Every row gives one point. Each copy is the shape, with its points in the same order, turned, moved and blurred by noise. Is it also mirrored, or only turned?
In the rows, zero is written as 128.

Shape (9 x 3)
[[141  95 160]
 [167 101 129]
 [116 108 154]
 [131 219 110]
 [ 72 125 140]
 [163 164 131]
 [181 170 109]
 [137 123 103]
 [147 108 152]]
Copy 1 (9 x 3)
[[124 107 174]
 [162 116 157]
 [108  99 154]
 [119 178  64]
 [ 80  84 118]
 [142 162 123]
 [168 163 109]
 [150 105 117]
 [131 114 166]]
Copy 1 is: only turned
Copy 2 (9 x 3)
[[132 112 178]
 [147  89 150]
 [106 137 164]
 [151 190  68]
 [ 74 158 148]
 [165 139 109]
 [179 120  86]
 [124 108 111]
 [143 115 163]]
Copy 2 is: only turned

Shape (9 x 4)
[[101 115  99 105]
 [ 97  81  94 115]
 [159 162 157 138]
 [182 139 147 186]
 [ 98 158 126 127]
 [ 97 115 108 188]
 [166  94 103 149]
 [157 162 140 105]
 [164 102 152 130]]
Copy 1 (9 x 4)
[[ 95 131 106 116]
 [ 86 100 101 119]
 [164 161 164 137]
 [165 147 162 198]
 [107 178 126 123]
 [ 87 166 116 186]
 [142 100 109 170]
 [165 152 157 106]
 [147 106 158 144]]
Copy 1 is: only turned
Copy 2 (9 x 4)
[[109 137 120  91]
 [104 109  98 101]
 [171 185 153 136]
 [184 190 116 181]
 [107 180 150 116]
 [ 98 161  96 167]
 [162 143  76 137]
 [173 179 154 102]
 [179 133 127 140]]
Copy 2 is: only turned
Copy 3 (9 x 4)
[[107 148  90 100]
 [126 160  63 115]
 [158 110 162 117]
 [189 100 150 162]
 [103 140 140 119]
 [124 152 104 177]
 [172 112  85 135]
 [143 106 151  90]
 [186 136 119 109]]
Copy 3 is: mirrored
Copy 4 (9 x 4)
[[ 95 100  96 104]
 [ 95  67  97 126]
 [168 142 144 102]
 [201 131 135 151]
 [105 140 125 104]
 [114 123 120 183]
 [164  81  92 142]
 [161 138 118  71]
 [177  89 140 115]]
Copy 4 is: only turned

Shape (13 x 8)
[[109 178  87 126  76 126 183 118]
 [149 140  80 137 112 168 106  96]
 [118 114 125 104 112 141 112  80]
 [121 166 160 103 120 141 135 147]
 [197  86 164 192 136  94 115  81]
 [161  98  98 150 170 174 139 112]
 [109 140 153 137 135  74 146 117]
 [116  77 150  90 160 155 104 169]
 [135 137 143 107 173  83 173 107]
 [150 164 133 115  92 138 121 155]
 [125 117  99 107 166 145 116  73]
 [108 151 137 179 101 115 114  84]
 [159 119 132 185 155  67 136 175]]
Copy 1 (13 x 8)
[[ 62 158  93 126  94 112 181 146]
 [139 143  75 108 118 169 144 107]
 [111 113 122 132 119 142 127  77]
 [103 169 167 116 106 135 129 138]
 [198 176 106 207 131  99 118  66]
 [186 123 110 150 151 155 171 126]
 [101 151 148 156 138  72 121 114]
 [169  87 185 121 124 144 102 143]
 [128 147 164 136 160  71 171 106]
 [124 175 132 106  80 131 124 140]
 [136 108 117 116 165 141 149  84]
 [ 95 167  94 171 137 127 110 101]
 [182 169 121 166 138  53 116 165]]
Copy 1 is: only turned
Copy 2 (13 x 8)
[[164 156 118  78  52 102 137 108]
 [181 120  85 112 121 154 109  97]
 [126 102 109 122 119 133 113  68]
 [ 99 154 133  86 113 156 122 118]
 [ 83 104   8 163 140 126 144 128]
 [168 109 100 153 160 154 158 130]
 [ 83 164 103 134 105  90 127 115]
 [ 96  95 173 140 167 154 103 137]
 [ 95 159 118 123 147  73 166 110]
 [122 136 110  67 107 158 110 136]
 [156 119 114 139 159 122 132  64]
 [121 160  64 148  76 138 106  87]
 [101 162  73 147 135  93 114 201]]
Copy 2 is: mirrored

Shape (15 x 11)
[[101 147  99  81 104  94 137 132 108  81 124]
 [133 146 132 117 156  86 157  96 100 151 113]
 [ 98 145 124  83 100 143 111  88 108 132 105]
 [111 104 154  79  86 102 136 108 132 129 117]
 [221 143 104 189 172 149 150 139 130 114 239]
 [ 97 128 116 180  97 126 155 112 120 145 109]
 [ 95 126 104  81 130 142 147 142 109 130 207]
 [151 145 105  92  95 140 147 185 101 150 121]
 [ 90 138 206 140 140  95 150 130 156 158 112]
 [113 146 206 151 141 119 148 114  88 127 199]
 [ 88 108 162  82 141 152 135 147 123 130 106]
 [ 92  46 142 102  94 129 146 181  96 146 113]
 [105 128 105 124 114 106  82 116 115 141 174]
 [161 147 112 116 129 125 154 107 129 121 206]
 [ 88 123 110  79  89 120 133 108 125 148 139]]
Copy 1 (15 x 11)
[[ 97 107  98 116 106 120 115 153 113  81  94]
 [132 161 143 145 108 109 152 119  84 151 131]
 [ 95 119 148  85  91 157  94 120 105 139 106]
 [120  86 146 137  94 112 114 100 130 115 138]
 [180 192  68 144 234 172 130 149  90 110 212]
 [ 97 139 138 169 121 163 108 158 153 168 139]
 [ 90 102  78  77 145 125 118 143  95 127 174]
 [114 130  59 111 124 125 118  91 151 142 118]
 [109 131 190 132 125  88 175 132 159 148 153]
 [ 72 161 164 125 167 107 142 116 102 112 213]
 [ 93  84 145  90 144 131 144 101 134 151 107]
 [ 85  49 105 150 156 101 100  86 144 156 132]
 [123 129 131 102 134 115  63 154 100 137 164]
 [144 141  92 118 146 155 132 131  85 105 196]
 [109  84 122  98  93 136  93 140 120 131 135]]
Copy 1 is: mirrored
Copy 2 (15 x 11)
[[139 112  69  92  97  87 163 131 122 125 122]
 [116 116 145 109 108  75 153  76 152 164 117]
 [126 135  71  93 118 129 114  77 131 141 116]
 [149 100 109  80  77 146 129  97 141 134 113]
 [154 150 207 209 164 114 207 131 125 121 205]
 [ 92 108 128 149  79 114 114  91  85 155 136]
 [111 120 116  83 156 138 164 156 131 133 175]
 [163 126 111 124 134 125 141 158 110 192 104]
 [101 139 185  97  54 112  91 110 147 131 102]
 [130 173 197  79  99 109 139  98 109 121 184]
 [113 129 131  73 124 146 123 123 119 122  74]
 [134  59 144  70 114 161 117 140  70 150  92]
 [139 100 110 118 139 108 100 112 134 117 179]
 [143 136 140 139 125 126 186 118 151 135 188]
 [116 102  84  89 108 142 124 113 143 150 142]]
Copy 2 is: only turned
Copy 3 (15 x 11)
[[126 157 130  69  91 110 152 134  97  85  96]
 [103 118 104  76 165  82 172 113  95 132 125]
 [111 149 117  71 112 153 133  94 107 125 143]
 [104 106 141  48 115 132 134 125 140 119 120]
 [183  74 123 221 173  74 181 183  91  94 160]
 [ 97 127 109 125 102 105 162 126 129 182 107]
 [120 122 125  99  89  98 133 177  83  87 186]
 [187 131 148  71 108 108 142 157  78 159 131]
 [ 63 133 163  83 175  81 128 139 152 167 128]
 [ 80  96 181 146 140  54 144 111 112 112 175]
 [ 82 132 161  68 134 143 112 155  82 142 137]
 [ 99  72 155  55  78 122  97 174  86 169 106]
 [129 122  92 119 107  97  94 124 119 102 143]
 [151 105 121 133 135  92 175 155 117  82 170]
 [114 130 108  59  90 126 131 136 125 121 152]]
Copy 3 is: only turned
Copy 4 (15 x 11)
[[116 144 129  91 140 130 109 109  71 101 144]
 [156 111 133 125 162 137 118 125 101 157  87]
 [141 137 117  82 131 135 115  53 131 141 123]
 [121 102 157  69 141 101 143  97 128 125 119]
 [198 161 156 191 154 160 144 218 145 185 196]
 [107 126 121 164 110 135 157 102 150 139  91]
 [111 136 150 111 150 160 156 114  89 175 199]
 [112 166 121  63 120 171 155 159 125 154 115]
 [112 127 201 136 174 117 134  96 140 142  61]
 [149 122 229 161 120 130 122 108 105 186 136]
 [118 119 176  74 158 175 139  82 128 121 114]
 [ 62  76 160  69 108 172 156 122 149 126 121]
 [104 127 122 124 142 128  98 106 142 174 171]
 [171 141 140 138 151 127 150 162 109 174 189]
 [102 122 112  81 142 119 147  81 115 158 148]]
Copy 4 is: only turned

Shape (16 x 12)
[[114 114  55  73 159 131 108 140 133 100 144 169]
 [166 123 148 130  95  83  92 123 161 168  83 131]
 [137 171 110 129  48 144 105 123 153 147  93 126]
 [121  96  71  71 150 141 124 111 134 133 132  97]
 [170  88 162  82  84 133 158 148 131  88 122 118]
 [166  72 131 151  99  91 158 164 130 115 132 132]
 [144  99 169 115 106 133 130 172 112 140 161 126]
 [120 143  88 104 200 121 149 125 159 100 136 130]
 [105 131 111 161  56 156  84  94 158 136  81 113]
 [182 143 101 160  93 161  93 126 145 160  95 117]
 [125 103 106  87 186 139 105 137 117  72 112 132]
 [127 133  88  87 169 113 110  83 113  83 165 123]
 [168 106 138 115 108 111 184 174  93 160 108 144]
 [181 132 120 143  50 151  89  87 163 148 100 136]
 [143  85 146 113 109 121 167 146  66 115 113 144]
 [146 125 133 148  90 157 109  86 179 170  97 160]]
Copy 1 (16 x 12)
[[ 95 151  87  95 176 164 157  99 124 104 147 197]
 [178 113 116  98  73 170  91 119 144 133 123 119]
 [164 147  98 136 109 189 143 154 168  98  92 101]
 [ 84 124 114 104 161 189 143 113  75 101 128 146]
 [ 98  67 124 157  97 154 134 161 130 139  98 181]
 [ 86  87  90 120  95 131 113 132 146 182 120 137]
 [110 130 141 150 110 130 124 157 116 174 126 154]
 [100 107 121  76 161 118 181  90 111  90 151 145]
 [152 142 108 139 145 189  99 126 168  95  65  78]
 [173 115  96 129 143 195 128 146 155 135 137  82]
 [108  97 123  92 192 137 127 125 107  99 131 192]
 [102 123  86 125 166 121 133 101  81  67 154 165]
 [127 102  90 106  94 139 163 161 109 200 104 149]
 [179 111  89 169 109 204 114 121 163 114 112  98]
 [117  96  85 127 126 125 131 158  98 177  78 174]
 [184 122 122 147 126 189 132  80 156 137 101  98]]
Copy 1 is: only turned
Copy 2 (16 x 12)
[[ 85 121  94  85  93 126 103 153 140 130 206 120]
 [182 103  84 136 158 143  82  98 154 185 123 155]
 [144  73  80 146  95 144 131 121 167 160  90 168]
 [109  95  69  78  96 120  87 119 144 138 152  72]
 [200 107 106  63 134 137 151 135 136 127 118 104]
 [213 118 108 104 131 118 141 108  87 150 155 120]
 [179 129 147 117 117 149 124 144 117 162 120  84]
 [ 92 106  90 112 140  81  89 141 132  95 169 102]
 [140  97  78 149  73 127 133  59 188 159  92 155]
 [152 111  54 156  94 165  97 102 128 134  90 162]
 [121 155 106  68 105 100  84 140 161 102 168 108]
 [ 95  85 133  71 106 116  73 119 140  99 170 106]
 [171 129 105  95 137 116 132 154  73 178 109 126]
 [154  84  72 130 118 185 127  70 157 142  97 174]
 [169 143 138  56 114 113 130 127  93 162 110 121]
 [119 115  74 150 145 169 134  72 158 160  98 150]]
Copy 2 is: mirrored
Copy 3 (16 x 12)
[[166 170 134  92 161  93  79  96 143 116 123 152]
 [137  67 108 178  74 131 105 107 153 130 109 106]
 [100  90  69 107  87 114 142 114 161 142 122 125]
 [185 147 139 102 150  73 116  86 148 145 115  87]
 [198  99 144 117  79 120 163 128 122  98 164 130]
 [181  63 127 157 130 122 115 137  99 122 177 130]
 [168  98 150 114 106 154 112 151 141 138 184  99]
 [165 169 130 135 189  90 122 139 143  96 100 111]
 [ 81  63  78  97 111 120 144  76 126 138 106  95]
 [147  70  62 117 124 142 139 111 157 166  99 124]
 [188 164 143  86 142 124  99 117  96  99  96 110]
 [175 192 124 129 161 120 125  75 129 110 134  99]
 [182  92 141 153  94 101 129 174 121 171 166 139]
 [120  64  79 128  94 146 167  65 161 142 116 136]
 [182 120 159 125  99 118 142 134  75 153 167 132]
 [104  64 127 132 120 143 153  92 163 150  91 138]]
Copy 3 is: only turned
Copy 4 (16 x 12)
[[130 165  62 108 155 157  78 125 156 124 123 115]
 [165 109 108 129  67  72 135 113  77 143 107 118]
 [110 137 103 128  60 108 146  70  85 111 162 128]
 [114 149 102 116 140 167 130 102 155 167  96 106]
 [145  86 154  60 115 155 142 146 111 133 152 128]
 [159  82 119 106 123 142 144 163  81 104 126  72]
 [132  83 153 143 124 151 113 159  94 129 143 126]
 [171 160  96 138 158 135 131 120 194 119 123 102]
 [ 92 140 107 127  90  84 146  58  75 147 170  82]
 [152 155 129 144  69 132 129  68  66 127 136  92]
 [144 171 130  96 152 132  84 144 169 149 131  95]
 [128 165 121 105 189 125 111 100 162 112  95 124]
 [157 123 125 129  94 166 165 195  80 118 129 124]
 [146 130 115 106  84 107 139  47  43 132 148 120]
 [126 136 144  97 136 149 149 195  81 127 140 115]
 [165 135  92 142 107 101 147  69  58 161 166 121]]
Copy 4 is: mirrored
